Each point is reached from the start by the listed moves, each made once or not at all, plus a little noise. Is the number of moves made odd or even? Then give how often each move was made.

Moves:
(1): -0.75 -0.31 -2.67
(2): 1.58 1.00 1.87
Start:  0.73  0.17 -0.39
Points:
 0.00 -0.17 -3.14 => odd (1, 0)
 0.61  0.19 -0.32 => even (0, 0)

Moves:
(1): -0.07 -1.67  0.59  0.57  0.87 -1.28 -0.38  0.49 -0.12  0.68
(2): -0.49 -1.33 -0.36  0.20  1.57 -1.53 -1.58  0.87  0.38 -0.43
(3):  0.07  0.21 -1.07 -0.55 -1.19  0.55  0.27  0.26  0.23  0.46
(4): -0.59  0.91 -0.09  0.37  2.78 -1.65  0.10  1.55 -0.94  1.98
(5):  2.23 -1.88  0.92  2.46  0.09 -0.77  0.50  0.74 -0.20 -1.84
(6): -0.64 -1.32 -1.05  2.45 -3.27  0.55  0.51 -1.08 -0.48 -2.26
(7):  0.92 -0.15 -0.33  0.68  0.63 -1.67  1.36 -0.19 -0.17 -0.91
(8):  0.66  1.03 -0.22  0.17 -0.30  0.76  0.74 -1.06  0.81  0.34
Start: -0.07  0.09  0.74 -0.44  1.09 -0.77 -0.96 -0.17 -1.79  0.69
Points:
-1.12 -2.75 -0.62  2.12 -0.66 -1.82 -1.92 -0.18 -1.85 -1.95 => even (0, 1, 0, 0, 0, 1, 0, 0)
 0.30  1.30 -0.71  0.35  3.20 -3.61  0.60  1.32 -2.75  2.15 => odd (0, 0, 1, 1, 0, 0, 1, 0)
-1.67 -1.47 -1.75  1.98  0.89 -2.87 -1.66  1.45 -2.52  0.45 => even (0, 1, 1, 1, 0, 1, 0, 0)

Moves:
(1):  0.61 -0.64  0.91  0.34 -0.29 -0.24 -0.15 -0.22  0.33 -0.27 -0.82  0.10 -0.35 -0.23  0.54 -0.13
(2):  0.17 -1.22 -0.20 -0.62  0.38  0.90  1.36 -0.45 -0.31 -0.86 -0.19  0.13  1.12 -0.39  0.03  0.78
(3):  0.15  0.46 -0.19  0.99  0.03  0.05 -0.66  1.38 -0.29  0.10  0.48  0.52  0.41 -0.89 -0.57  0.08
(4):  1.20  1.16 -0.62 -0.23  0.63  0.23 -0.05 -0.03 -0.29 -1.62  1.01  0.66 -0.43 -0.34  0.17  0.59
(5):  0.13  0.11 -0.56  0.90 -0.80  1.18 -0.10 -0.15  0.58  0.50  1.12 -0.84 -0.23  0.00  1.44 -0.93
(6): -0.35 -0.35  0.28  0.73 -1.21  0.35  0.66 -1.20 -1.32 -0.21  0.02  0.02 -0.26  0.69 -1.05 -0.61
(7):  0.06 -1.44 -1.44  0.12  0.40  0.16  0.07 -0.11 -0.09  0.69 -0.16 -0.14 -0.27 -0.42  0.04 -0.38
(8): -0.30 -0.16  1.09  0.55  0.97 -0.46  0.86 -0.65 -0.80  0.26  1.28  0.92  0.22  0.87 -0.08  0.70
(9):  0.44  0.36 -0.05  0.10  0.26 -0.64 -1.04 -2.20 -0.11 -0.34  0.09 -0.65  0.09 -0.46 -0.25  1.24
(10):  1.57 -1.16  0.35 -0.37  0.36  0.42  0.19  0.53  0.17 -0.27  0.76 -1.41 -1.45  0.85  0.70  1.74
(11): -0.47 -0.35  0.53  0.30 -0.47 -0.32  0.32  0.16  0.92 -0.23  0.33 -0.07  0.78  0.46 -0.11  0.77
(12):  1.02 -0.37 -0.80 -1.18  0.15 -2.19 -0.55 -0.27 -0.60 -0.20 -0.27  0.07  1.21  0.01  0.83  0.30
(13):  0.33 -0.51  0.16 -0.15  1.22 -0.06 -0.63  0.18 -0.41 -0.44 -0.47  0.99 -0.36  1.20 -0.28 -0.78
(14): -0.03 -0.08  0.51 -0.76 -1.03 -0.56  0.33  0.22 -0.88 -1.22  0.37  0.08  0.04 -0.14  1.08  0.06
Start: -0.40  0.76  0.18 -0.03 -0.65 -0.90  0.55  0.36  0.71  0.26  0.40 -0.09 -0.34  0.64  0.84  0.14
Points:
 2.96 -2.65  0.22 -0.12 -0.04  0.78  3.09 -0.54 -0.62 -2.54  3.74 -0.58 -1.65  0.90  4.76  2.53 => even (1, 1, 0, 1, 1, 0, 1, 1, 0, 1, 0, 0, 0, 1)
 3.93 -1.69  1.65 -1.49 -0.42 -3.12  2.13 -3.92 -3.09 -4.51  2.66 -0.17 -0.20  1.51  2.84  4.82 => odd (1, 1, 0, 1, 0, 1, 0, 1, 1, 1, 0, 1, 0, 1)
-0.14 -1.76  0.41  0.34 -2.77 -1.17  1.51 -0.98 -1.19 -0.73 -0.18  0.00 -1.21  0.53  1.41 -0.87 => even (1, 0, 0, 0, 0, 1, 1, 0, 0, 0, 0, 0, 0, 1)
 2.10 -1.88 -1.94  1.31 -1.82 -0.78  1.46 -0.57 -0.38 -1.84  1.88  0.41  1.61 -0.39  2.15  0.51 => odd (1, 1, 1, 1, 1, 1, 1, 0, 0, 0, 1, 1, 0, 0)
 3.41 -4.58 -0.41 -1.36 -0.52 -2.26  0.35 -1.93  0.28 -2.38  1.20 -1.81  0.16  1.47  4.82  2.81 => even (1, 1, 0, 0, 1, 0, 1, 0, 1, 1, 1, 1, 1, 1)
 2.94 -3.00  0.76  0.67  2.00 -4.18 -1.05 -0.88 -0.25 -0.45  1.60  0.18 -0.08  2.00  1.64  3.65 => odd (1, 0, 1, 0, 0, 0, 1, 1, 1, 1, 1, 1, 1, 0)
 2.61 -2.84 -0.51 -1.24  0.88 -3.23  1.14 -1.17 -2.20 -1.57  2.72 -0.58  0.98  0.08  2.65  4.67 => even (0, 1, 1, 0, 0, 0, 1, 1, 1, 1, 0, 1, 0, 1)
 1.73 -2.31 -2.65 -0.83  0.92 -1.56 -0.34 -2.66 -0.31 -0.36  0.49 -0.54  1.21  0.62  2.72  0.41 => even (0, 1, 0, 0, 1, 0, 1, 0, 1, 0, 0, 1, 1, 0)
